Each point is reached from the start by the listed moves, each made once or not at all, plus a little noise. Say if it took an odd or an even number of moves. Then give how often each move was made.

Moves:
(1): 4.0  -1.3  4.6  1.0
(2): 1.8  5.3  -1.1  4.1
Start: -1.3  -0.5  -1.1  2.3
Points:
-1.3  -0.7  -1.2  2.2 => even (0, 0)
0.4  4.7  -2.2  6.4 => odd (0, 1)

Moves:
(1): 4.7  -0.1  1.1  -1.1  -1.7  -1.5  2.5  2.2
(2): -1.1  2.1  5.9  -1.1  -0.2  -0.4  -4.3  0.8
(3): 0.0  -2.3  2.9  0.3  -0.3  0.2  1.1  -1.6
(4): 3.4  0.9  0.3  3.6  -1.7  -0.1  1.6  -1.9
(5): 2.7  -1.0  -3.1  -0.2  3.7  0.4  -2.9  -2.4
(6): -1.9  -0.8  -0.2  3.4  3.2  1.0  2.4  5.6
(7): 0.3  0.5  2.3  1.1  2.6  -0.4  2.3  -0.8
(8): -0.5  0.7  -2.4  0.5  1.4  -3.6  -3.6  1.4
Start: 2.3  -0.6  -2.0  -2.3  -1.4  0.3  -0.4  2.0
Points:
5.4  0.6  1.0  3.4  3.6  1.2  -3.6  4.1 => even (0, 1, 0, 1, 1, 1, 0, 0)
4.4  -3.2  -4.5  -1.5  3.4  -2.7  -5.9  -0.6 => odd (0, 0, 1, 0, 1, 0, 0, 1)
13.1  -0.8  -3.5  0.1  -1.2  -1.1  0.8  0.0 => odd (1, 0, 0, 1, 1, 0, 0, 0)
2.6  -1.8  -7.6  1.5  6.8  -1.9  -4.6  6.7 => odd (0, 0, 0, 0, 1, 1, 0, 1)

Moves:
(1): 1.5  0.4  0.1  0.9  -0.4  -3.3  1.1  -1.4  -1.7  0.4  0.8  -0.7  -3.8  -1.7  1.5  -0.1  0.5
(2): 2.7  2.2  0.4  -1.3  1.7  1.8  -2.1  0.6  -2.4  -0.2  -1.6  2.0  -1.7  -0.2  -1.2  -1.2  -5.0
(3): -0.9  0.8  0.9  1.6  -3.2  2.5  -3.3  1.8  -2.9  -0.1  -2.4  -0.2  2.9  0.9  1.6  -2.3  -0.5
(4): 0.1  4.7  -2.7  1.4  -2.8  -0.4  -1.0  0.6  1.6  0.4  2.6  0.2  0.3  4.2  3.9  -0.4  -1.8
(5): -2.9  -0.3  -1.3  1.1  1.0  -0.8  1.4  1.1  -3.0  0.1  0.1  0.5  0.9  2.0  -0.8  -0.5  0.5
(6): -0.8  -1.0  3.4  -0.4  0.7  3.7  0.1  0.2  0.4  -2.8  1.3  0.1  0.5  1.9  0.1  0.7  0.7
(7): -0.5  2.0  -0.2  0.1  0.1  0.8  1.8  -2.9  -1.7  1.1  -0.6  2.9  0.3  -0.1  0.4  -1.5  -0.8
(8): 1.6  1.8  1.4  -1.2  2.6  -0.8  3.8  0.8  2.5  1.4  0.7  -0.1  2.2  1.5  -2.6  -2.5  4.6
(9): 0.6  0.0  2.7  -0.4  1.5  -0.5  -1.4  -2.2  -0.8  0.2  -0.3  0.1  -2.7  1.1  -0.2  -2.4  -0.9
(10): 0.1  0.4  0.5  2.8  1.3  2.2  0.1  1.7  1.2  0.0  -1.1  0.8  0.1  -1.0  -0.9  -1.6  -1.3
(11): -0.5  3.1  0.1  -0.8  -0.6  1.6  -1.2  0.3  -0.8  0.5  0.4  -2.2  0.3  0.0  -0.5  0.1  -0.8
(12): 0.5  1.4  0.7  0.4  1.4  0.0  -2.7  -0.6  -0.9  0.1  1.8  1.0  -1.1  -1.0  1.1  -0.4  -0.7
(13): 1.4  -0.3  0.7  0.6  0.1  -1.8  -0.6  -1.3  -0.5  -1.6  0.0  -4.4  2.1  -0.6  -0.5  1.2  -0.7
(14): 0.1  0.0  -0.2  1.5  -2.5  0.0  0.3  -0.5  -0.3  0.8  0.8  0.3  -0.6  3.1  0.0  2.4  1.2
Start: 1.9  -1.3  1.7  -0.3  0.7  -2.2  2.8  0.9  -0.1  3.1  0.4  -0.5  0.3  1.9  -1.1  0.2  0.8
Points:
3.1  3.2  7.3  4.2  1.9  0.8  -3.1  -2.5  -5.5  2.8  -2.5  -0.4  1.9  1.4  0.5  -6.8  -4.0 => even (0, 0, 1, 0, 0, 0, 1, 0, 1, 1, 0, 1, 1, 0)
7.3  3.1  8.3  2.3  4.5  1.0  -0.7  2.4  -3.3  3.1  -4.3  -1.8  3.6  3.2  -4.9  -9.3  -3.8 => even (0, 1, 1, 0, 0, 0, 0, 1, 1, 1, 0, 0, 1, 0)
3.4  7.7  4.8  -0.3  3.1  0.5  8.7  -0.8  -6.8  4.5  2.6  2.8  -1.0  8.3  -4.4  -2.8  1.3 => even (1, 1, 0, 0, 1, 1, 1, 1, 0, 0, 1, 0, 0, 1)
0.7  2.5  5.2  3.3  -0.8  6.4  3.7  -0.6  -1.7  3.0  1.2  1.7  1.1  5.5  -1.9  0.4  -0.3 => odd (0, 0, 0, 0, 0, 1, 1, 0, 0, 1, 1, 0, 0, 1)
6.3  13.3  2.2  7.1  -4.4  1.0  -4.6  -0.2  -8.7  4.7  1.1  -0.8  -0.6  5.3  4.5  -3.3  -9.0 => even (1, 1, 1, 1, 0, 0, 1, 0, 0, 1, 1, 1, 1, 1)
-1.7  3.7  5.3  3.4  -3.1  4.0  1.5  -0.6  -8.7  0.9  0.3  -3.8  7.1  9.3  -0.8  1.1  0.2 => odd (0, 0, 1, 0, 1, 1, 1, 0, 0, 0, 1, 0, 1, 1)
5.8  12.1  2.8  4.4  3.8  -2.3  1.3  1.0  -4.2  6.7  4.3  1.8  -5.8  10.2  -0.9  -6.9  -2.2 => even (1, 1, 0, 1, 1, 0, 0, 1, 1, 1, 1, 1, 0, 1)
2.7  3.2  7.3  4.5  7.2  -2.8  7.5  -1.0  -4.0  1.9  3.7  0.1  1.4  3.0  -2.8  -3.9  3.6 => even (1, 0, 0, 0, 1, 1, 1, 1, 0, 1, 0, 1, 1, 0)

Moves:
(1): 0.6  0.8  0.4  0.9  -0.4  -1.7  -1.1  -1.7  1.5  -2.5  1.4  2.0  0.5  -2.2  0.0  -1.7  3.3  0.0  0.3  -1.3  0.5  -1.2  0.0  -0.3  1.0  0.3
(2): -1.9  -1.0  1.1  0.7  0.0  2.4  -0.3  3.0  1.2  0.3  -0.8  1.9  0.5  -2.4  2.5  -4.1  -1.3  2.3  0.6  -1.0  1.0  -0.8  -0.6  -1.2  1.4  0.4
(3): 0.5  -2.8  -1.4  0.9  -1.4  -0.6  3.2  -2.3  0.8  -2.3  -1.7  0.1  0.9  2.1  2.2  -1.9  -1.5  0.7  -0.6  0.6  -0.1  -1.1  0.3  -1.3  -1.9  -2.2
(4): -0.5  1.1  0.1  -0.9  0.3  -0.5  -1.0  -0.5  -0.7  -0.4  -1.2  1.1  -1.1  -0.5  0.7  0.9  0.2  -1.3  0.2  0.0  1.0  -1.2  0.3  -0.8  1.1  -0.3
(5): 0.5  -2.9  -2.5  -0.1  -1.9  -0.7  -0.5  1.1  0.6  1.0  -0.7  1.5  2.0  1.1  -0.1  0.2  -0.2  0.5  -0.2  1.4  0.9  1.0  -1.6  -1.1  -0.2  2.1
(6): 1.2  -1.2  -2.1  -0.2  1.1  0.0  0.4  -1.5  0.3  -1.7  -0.1  -0.6  0.5  0.2  0.2  -0.8  -0.6  -0.8  1.3  -1.1  0.0  -0.9  -1.9  0.7  1.1  1.4
(7): -0.5  1.8  2.4  0.2  0.8  0.6  -0.6  2.1  2.2  -0.6  -2.2  0.4  0.7  -0.8  -2.9  -1.3  -1.6  2.0  0.5  1.1  2.8  1.8  -1.0  1.9  -0.2  -1.5
(8): 0.9  -0.5  -0.4  1.0  -0.4  0.3  -2.2  -1.5  -1.4  0.2  0.3  0.5  0.4  -0.8  0.5  -2.5  0.0  1.3  -0.5  0.2  -0.2  0.5  -1.9  -0.9  0.7  -0.5
(9): -0.4  -1.6  -2.3  1.2  1.2  -0.7  -2.5  0.6  -3.0  -0.1  0.8  -1.9  0.7  0.1  0.7  1.9  -0.4  -1.6  1.2  1.4  -1.7  -1.3  -0.2  -1.0  -2.5  -1.4
(10): 2.4  1.0  4.2  -0.8  0.4  0.1  0.7  3.6  0.7  0.7  0.0  -3.2  -1.3  -1.9  2.7  -1.3  -0.2  -1.2  -2.0  -1.6  3.6  -2.2  0.4  0.3  4.0  -1.7
(11): 2.2  1.2  1.1  0.0  -2.0  -0.1  2.4  1.1  0.1  -0.8  0.5  2.5  1.7  -3.0  -1.5  1.4  -0.5  -2.8  0.6  -2.9  -1.8  0.7  -0.5  1.1  1.1  -0.7
(12): 0.8  2.6  1.7  -2.4  1.4  -0.9  1.7  3.1  1.2  0.7  -1.6  -0.5  0.5  -0.4  0.1  0.8  -0.3  1.3  0.0  1.0  0.8  1.9  -3.6  -1.1  -0.2  1.5
(13): -0.8  -1.4  1.6  1.1  1.7  1.0  -0.5  -2.1  -1.2  1.5  -0.4  0.4  0.5  -1.0  2.5  1.5  0.1  1.4  -1.1  -0.4  1.8  -1.2  -1.3  1.2  -0.9  0.2
(14): -1.0  2.6  3.0  -0.4  0.6  1.1  0.7  1.7  1.0  2.5  -0.4  0.2  1.6  -1.5  -1.1  -2.1  0.3  -2.2  0.6  -0.3  0.4  0.5  0.7  -0.8  1.4  -0.9
(15): -0.4  0.8  -2.4  -0.4  0.4  0.9  0.3  -1.8  -1.1  1.1  1.0  1.6  -2.5  3.4  2.2  -1.0  2.6  0.4  1.1  -1.2  -2.0  1.0  3.1  3.2  -0.9  -2.6
(16): 1.1  1.1  -1.3  -1.5  -0.1  0.5  -0.8  -1.3  -1.9  0.0  0.0  1.0  -1.0  1.2  -0.3  -0.7  0.3  0.7  2.1  1.0  1.3  -1.3  2.9  1.7  -1.9  1.1
(17): -0.5  -0.7  2.0  0.8  -0.9  1.0  -0.2  1.8  -1.0  0.0  -0.8  -0.9  -0.6  1.0  0.4  -0.5  0.1  -0.7  -0.6  -0.5  0.9  1.1  -0.9  -1.6  -1.3  -0.3
(18): 0.5  0.7  0.3  0.3  -0.4  2.0  0.3  0.0  2.5  -0.4  2.0  0.8  -0.2  -0.1  1.7  0.6  -1.8  -1.3  1.1  -0.7  -0.4  1.0  0.0  -0.8  -0.6  -0.3
(19): 0.6  0.9  -0.8  3.1  -0.9  1.0  0.5  0.2  -1.1  0.1  1.3  -0.1  -0.1  0.5  -1.7  1.7  0.5  0.0  0.9  -0.9  -0.8  1.0  1.5  -0.8  0.5  -0.7
(20): -0.1  -0.7  -0.6  -3.7  1.8  0.9  -1.8  -1.0  -1.3  -0.1  1.1  -0.2  2.9  2.2  -0.4  0.6  1.2  3.6  0.1  3.3  1.9  -0.9  0.4  0.3  -0.7  -1.3
(21): 1.0  -4.1  -1.6  0.2  0.5  0.0  1.7  -1.4  2.2  -1.4  -1.7  1.7  -1.6  -1.4  1.0  -0.5  0.2  0.3  2.1  2.3  -0.7  1.0  -3.1  -0.7  -0.1  1.4
(22): 1.4  -0.4  4.1  3.3  1.3  -2.2  -1.8  1.1  0.1  0.5  0.4  -1.5  2.0  0.9  -1.3  0.2  0.5  2.5  2.9  -0.3  -1.2  2.2  -0.8  -0.7  2.6  -1.1
(23): -2.5  -0.7  -1.7  -0.1  0.3  -2.3  -2.0  -1.7  -2.4  0.3  0.3  -3.6  -1.1  -3.4  2.6  -0.1  0.3  -0.9  -0.8  -0.7  2.1  0.4  0.6  -0.6  0.3  -0.3
(24): 1.0  -3.3  -0.5  1.4  -0.7  0.1  1.6  0.6  3.3  1.7  -0.5  4.4  0.7  0.6  -2.0  -2.5  -0.7  1.3  -0.8  -1.0  -0.5  1.0  -0.7  -2.7  -1.4  -0.7
Start: -0.3  2.7  -0.1  0.7  2.7  0.0  -1.1  1.6  -0.5  3.8  0.6  1.9  0.7  -2.5  1.1  -0.6  1.1  0.7  -1.7  -1.5  2.3  -0.5  -4.5  -0.5  0.3  -0.7
Points:
3.6  -1.7  1.9  7.3  0.7  1.5  -2.6  4.8  -2.2  6.8  -1.5  9.7  10.3  2.7  -3.4  -5.2  1.2  4.3  3.5  -0.6  1.8  6.3  -5.5  -5.6  -1.7  -12.9 => even (0, 0, 1, 1, 1, 0, 1, 1, 1, 0, 1, 0, 0, 1, 1, 0, 1, 0, 1, 1, 0, 1, 0, 1)
5.1  -0.5  3.9  5.6  5.7  -0.5  -1.2  -2.3  2.5  3.1  -4.1  8.9  3.3  1.7  2.4  -10.9  2.7  10.3  2.5  -4.0  6.3  3.4  -9.9  -0.3  -2.9  -5.1 => even (1, 0, 1, 0, 0, 1, 1, 1, 0, 0, 0, 1, 1, 0, 1, 1, 1, 0, 0, 0, 0, 1, 0, 1)
2.0  -6.7  -3.3  3.5  4.0  6.3  -4.7  5.9  0.6  5.6  -2.9  10.0  7.7  -2.6  -1.6  -10.9  -1.2  7.2  6.0  4.4  7.8  2.6  -10.7  -7.0  -2.7  -1.5 => odd (0, 1, 0, 0, 1, 1, 1, 1, 1, 0, 0, 0, 0, 1, 0, 1, 1, 0, 1, 1, 1, 0, 0, 1)
4.6  -4.8  5.9  -0.7  7.0  -5.1  -3.5  7.0  6.3  1.9  -5.0  2.7  5.0  -7.1  1.9  -6.3  3.3  6.9  1.6  1.4  14.5  3.6  -16.0  -6.9  6.2  -0.9 => odd (1, 0, 0, 1, 1, 1, 1, 0, 0, 1, 0, 1, 0, 0, 0, 0, 1, 0, 0, 1, 1, 1, 1, 1)
1.4  -2.3  3.7  6.2  4.2  2.2  1.5  8.1  3.1  9.1  -4.5  10.5  4.5  -7.9  1.4  -8.7  0.8  6.2  7.4  -5.0  7.5  8.8  -11.4  -1.8  1.5  -1.2 => even (0, 1, 0, 0, 1, 1, 1, 0, 0, 0, 1, 1, 1, 1, 1, 1, 1, 0, 1, 0, 1, 1, 1, 1)
0.4  0.2  0.9  -4.5  8.3  3.3  -1.3  -0.4  -1.8  8.4  -3.7  5.3  2.3  -5.1  13.2  -13.8  1.3  7.8  -1.4  -2.6  13.4  -4.0  -5.5  -2.3  2.7  -6.8 => even (0, 1, 1, 1, 0, 1, 0, 1, 0, 1, 0, 1, 1, 1, 1, 1, 0, 0, 0, 1, 0, 0, 1, 1)
4.7  -6.2  -3.6  4.2  0.6  -2.0  -0.9  3.3  5.2  -1.1  -4.0  12.3  4.4  -7.6  -2.6  -3.4  1.0  -2.2  2.5  -1.9  4.1  1.7  -13.3  -5.2  -1.0  -0.5 => even (1, 0, 0, 1, 1, 1, 1, 0, 1, 0, 1, 0, 0, 0, 0, 0, 1, 0, 0, 0, 1, 0, 0, 1)
3.0  -2.5  -3.7  3.5  1.3  0.1  2.7  3.2  -1.2  5.0  -2.1  3.1  -0.5  -0.5  7.4  -2.7  3.0  -3.8  1.7  -0.2  3.0  -1.9  -3.2  -3.7  1.2  -6.7 => odd (0, 0, 1, 1, 1, 0, 0, 0, 1, 1, 0, 0, 0, 1, 1, 0, 0, 0, 1, 0, 1, 0, 0, 0)
